Each row of a before or after table is a point. The points were changed in one or more steps. Then noise was added and the rows were shuffled. The steps act on how far a point lies along the listed directions, d1 being the first. Name the steps. A step turns or swaps two directions, mirrors them in a line or flattens them onto one, adds a multiple of one to another, or multiplies one. Angles are multiples of 10 degrees, from the lower direction toward the higher: turns from -170 to 170, lines from 10 to 170 but not 90. Use the fewest steps. Two steps may share a direction if one is a turn and the other turns, adds or multiplies; they go together, in the order done. Otherwise the lowest direction goes first.

Directions:
(1): [-18.7 -20.8]
(2): [ 20.8 -18.7]
Before:
[[ 1.9 -6.9]
 [-7.0 -3.3]
 [ 8.8 -1.7]
 [ 0.2  6.6]
 [-0.6 -0.8]
 [-1.5 -6.5]
 [-0.6 -1.0]
 [ 0.7  8.0]
 [ 2.5  0.6]
 [ 4.0  4.5]
 [-3.2  0.2]
 [ 4.7  0.0]
 [ 2.4  0.0]]
After (13 x 2):
[[ 1.4  1.2]
 [ 3.3  2.6]
 [-1.8 -1.7]
 [-5.6 -4.8]
 [ 4.8  3.7]
 [-0.7 -0.7]
 [-2.1 -2.0]
 [-0.8 -0.6]
 [ 3.2  2.4]
 [ 1.8  1.2]
 [-4.2 -3.2]
 [ 4.4  3.3]
 [ 4.8  3.6]]
Steps: flatten d1 and d2 onto the line at 170 degrees

Directions:
(1): [  7.6 -23.8  21.3   3.7  23.3  30.5  -1.7  23.6]
(2): [ 12.6   3.6 -24.5   3.5  38.8   2.2 -19.1 -21.4]
(3): [ 17.3 -17.2  16.1   7.2   8.0 -44.0 -10.9   9.6]
(4): [ 35.4   2.6   5.2   4.6   1.4   2.6  39.3 -16.2]
(5): [ 18.3 -16.9 -39.9  -4.6 -14.0   1.2   1.7  26.2]
(6): [-28.9  -8.9 -11.0  -8.8  25.5 -15.0  32.6   8.3]
Before (10 x 8):
[[-3.8  0.8 -9.5 -3.4 -2.5  0.1  7.1 -3.2]
 [ 3.7 -5.5 -0.3  0.9 -7.0  4.9  1.6  7.7]
 [-4.0  2.4  0.8 -2.5 -4.8 -0.6  4.7  2.9]
 [-3.1  3.5  0.5  1.4 -8.4  2.2 -1.6 -2.7]
 [-5.7  0.8 -3.3 -0.9  5.4 -2.4 -3.7  0.8]
 [ 8.4 -5.3 -4.8 -0.9  4.8 -4.9 -1.6  6.0]
 [ 0.4  0.8  6.7  1.0 -9.3 -5.2 -5.6  2.2]
 [ 4.9 -0.1 -7.1 -1.7  2.0 -3.4 -2.1 -1.2]
 [ 9.0 -4.5  2.3  0.0 -6.4  4.6  6.2  7.0]
 [-3.9 -2.0 -5.1  0.8 -1.2 -4.4 -1.0  7.6]]
After, 10 rows:
[[-1.8 -1.3  1.5 -2.1 -2.5  3.2  4.4  7.0]
 [ 0.1  7.2 14.0  0.9 -5.7 -2.2  5.8 -8.3]
 [ 4.5 -3.7  2.0 -0.1  8.8  3.6 -2.9  2.1]
 [ 4.2 -4.8  4.0  1.0 -8.3 -1.1 -5.4  9.1]
 [-4.7  5.0 12.0  2.3 -5.0 -0.5  1.5 -6.4]
 [-6.4 -2.4  4.6  2.3  4.5 -0.9 -1.2  6.2]
 [ 1.3  2.1  9.0  0.2  8.6 -6.3 -2.5 -5.4]
 [ 1.3 -4.4 -2.0  1.4 -6.3  9.0 -1.9  6.5]
 [-4.7 -1.0 -4.3 -1.4  5.6 -1.1 -3.7  2.8]
 [-1.1 -8.7 -1.8 -2.5  6.6 11.6  6.7  6.4]]
Steps: multiply d1 by 2; turn d1 and d5 by -140 degrees
